Each row is a point. Examples show where two turns around zero, p and q, send a point. Write where each new point lands after one turn and then the other. Backwards means that the second turn is done in reverse. Each puzzle has new turns, and all numbers are rounded.

Turn p:
[-0.52  0.01] -> [-0.21 -0.48]
[ 0.26 -0.18] -> [0.27 0.17]
[0.03 0.17] -> [-0.14  0.09]
[ 0.17 -0.21] -> [0.26 0.07]
[0.05 0.21] -> [-0.17  0.13]
Turn q:
[0.23 0.31] -> [0.38 0.03]
[ 0.03 -0.46] -> [-0.33 -0.32]
[-0.13  0.07] -> [-0.03  0.14]
[-0.14  0.08] -> [-0.03  0.16]
Where do these land?
p, then q: [0.32 0.43] -> [0.17 0.51]
p, then q: [ 0.01 -0.19] -> [ 0.07 -0.18]
p, then q: [-0.24 -0.02] -> [-0.22 -0.09]
q, then p: [-0.05  0.10] -> [-0.08  0.08]
q, then p: [-0.04 -0.33] -> [ 0.06 -0.33]

Turn p:
[0.12 0.16 0.38] -> [-0.40  0.11  0.10]
[-0.14 -0.15 -0.14] -> [ 0.17 -0.08 -0.16]
[0.26 0.02 0.29] -> [-0.34 -0.09  0.18]
[-0.16 -0.29 -0.10] -> [ 0.15 -0.19 -0.25]
[-0.07 -0.18 -0.41] -> [ 0.42 -0.15 -0.06]
[ 0.01  0.45 -0.03] -> [0.00 0.39 0.22]
Turn q:
[-0.01  0.04  0.47] -> [-0.09  0.06  0.46]
[-0.05 -0.17 -0.08] -> [ 0.12  0.13 -0.09]
[ 0.23  0.03 -0.50] -> [-0.13 -0.06 -0.53]
[-0.17  0.10  0.12] -> [ 0.10 -0.12  0.17]
Where do these land?
q, then p backwards: [ 0.07 -0.39 -0.01] -> [-0.26  0.30 -0.04]
q, then p: [ 0.28  0.05 -0.15] -> [ 0.25  0.11 -0.17]
q, then p: [-0.28  0.23 -0.17] -> [ 0.04 -0.40  0.04]
q, then p: [-0.33  0.12  0.40] -> [-0.50 -0.18  0.01]
p, then q: [ 0.31 -0.25 -0.05] -> [0.10 0.37 0.11]
p, then q: [-0.05  0.24 -0.01] -> [-0.10 -0.20  0.09]

Turn p:
[-0.23  0.17 -0.19  0.35] -> [-0.14 -0.06  0.09  0.46]
[-0.03  0.05  0.10 -0.28] -> [-0.15 -0.02 -0.06 -0.26]
[ 0.49 -0.11 -0.15 -0.22] -> [ 0.39 -0.27 -0.01 -0.31]
[ 0.05  0.11  0.37 -0.11] -> [-0.08  0.14 -0.33 -0.16]
[-0.28 -0.22 -0.12  0.25] -> [-0.03  0.22  0.30  0.26]
Turn q:
[-0.50  0.07 -0.15 -0.27] -> [-0.11  0.35  0.01  0.46]
[ 0.23 -0.45  0.15  0.01] -> [ 0.01 -0.46  0.25 -0.02]
[ 0.02 -0.02  0.14 -0.23] -> [-0.04 -0.15 -0.14  0.17]
[ 0.24  0.14 -0.24  0.27] -> [ 0.26  0.13  0.03 -0.35]
[0.00 0.25 0.10 0.21] -> [-0.12  0.14 -0.15 -0.25]
Where do these land?
p, then q: [ 0.63 -0.18  0.02 -0.36] -> [ 0.51 -0.46 -0.12  0.27]
p, then q: [-0.27  0.19  0.05 -0.09] -> [-0.19  0.23  0.10  0.15]
q, then p: [-0.16 -0.02  0.13 -0.05] -> [-0.11  0.08  0.07  0.14]
q, then p: [-0.35 -0.18 -0.25  0.03] -> [-0.11  0.14 -0.39  0.19]
p, then q: [-0.13  0.01  0.15  0.30] -> [-0.01  0.25 -0.02 -0.26]
p, then q: [ 0.28  0.19 -0.09  0.17] -> [ 0.20 -0.12  0.27 -0.15]

Turn p:
[ 0.05 -0.17  0.01 -0.21] -> [-0.01 -0.09  0.12 -0.23]
[-0.28 -0.03  0.49  0.02] -> [-0.36 -0.06  0.35  0.25]
[ 0.42  0.38 -0.26  0.06] -> [ 0.58  0.02 -0.20  0.11]
[ 0.32 -0.18 -0.26  0.10] -> [ 0.18 -0.21 -0.32 -0.19]
[-0.17 -0.18  0.08 -0.08] -> [-0.23  0.00  0.10 -0.11]
[-0.33  0.19 -0.06  0.11] -> [-0.14  0.33 -0.04  0.17]
Turn q:
[ 0.04 -0.21 -0.14 -0.21] -> [0.25 0.06 0.10 0.19]
[-0.16 -0.18 -0.02  0.07] -> [-0.08  0.17  0.15  0.08]
[ 0.12 -0.08  0.18 -0.14] -> [ 0.10  0.10 -0.21  0.09]
[ 0.24  0.45 -0.20  0.44] -> [-0.33 -0.60  0.00 -0.17]
[ 0.11 -0.43  0.05 -0.21] -> [ 0.21  0.23 -0.04  0.38]
[-0.12  0.52 -0.10  0.14] -> [-0.13 -0.28  0.06 -0.46]
[-0.24 -0.07  0.24 -0.08] -> [-0.03  0.33 -0.06 -0.11]
Where do these land?
p, then q: [ 0.08 -0.33  0.15 -0.31] -> [ 0.23  0.40 -0.15  0.07]
q, then p: [ 0.05  0.40 -0.58  0.12] -> [-0.34 -0.47  0.29 -0.30]
p, then q: [-0.06  0.16  0.25  0.02] -> [-0.28  0.06 -0.10 -0.01]
p, then q: [-0.12 -0.38  0.09  0.17] -> [ 0.04  0.30  0.33 -0.03]
p, then q: [ 0.19 -0.11 -0.08  0.14] -> [ 0.09 -0.04  0.15  0.20]
p, then q backwards: [-0.14  0.26  0.16 -0.13] -> [-0.17 -0.28 -0.14 -0.02]
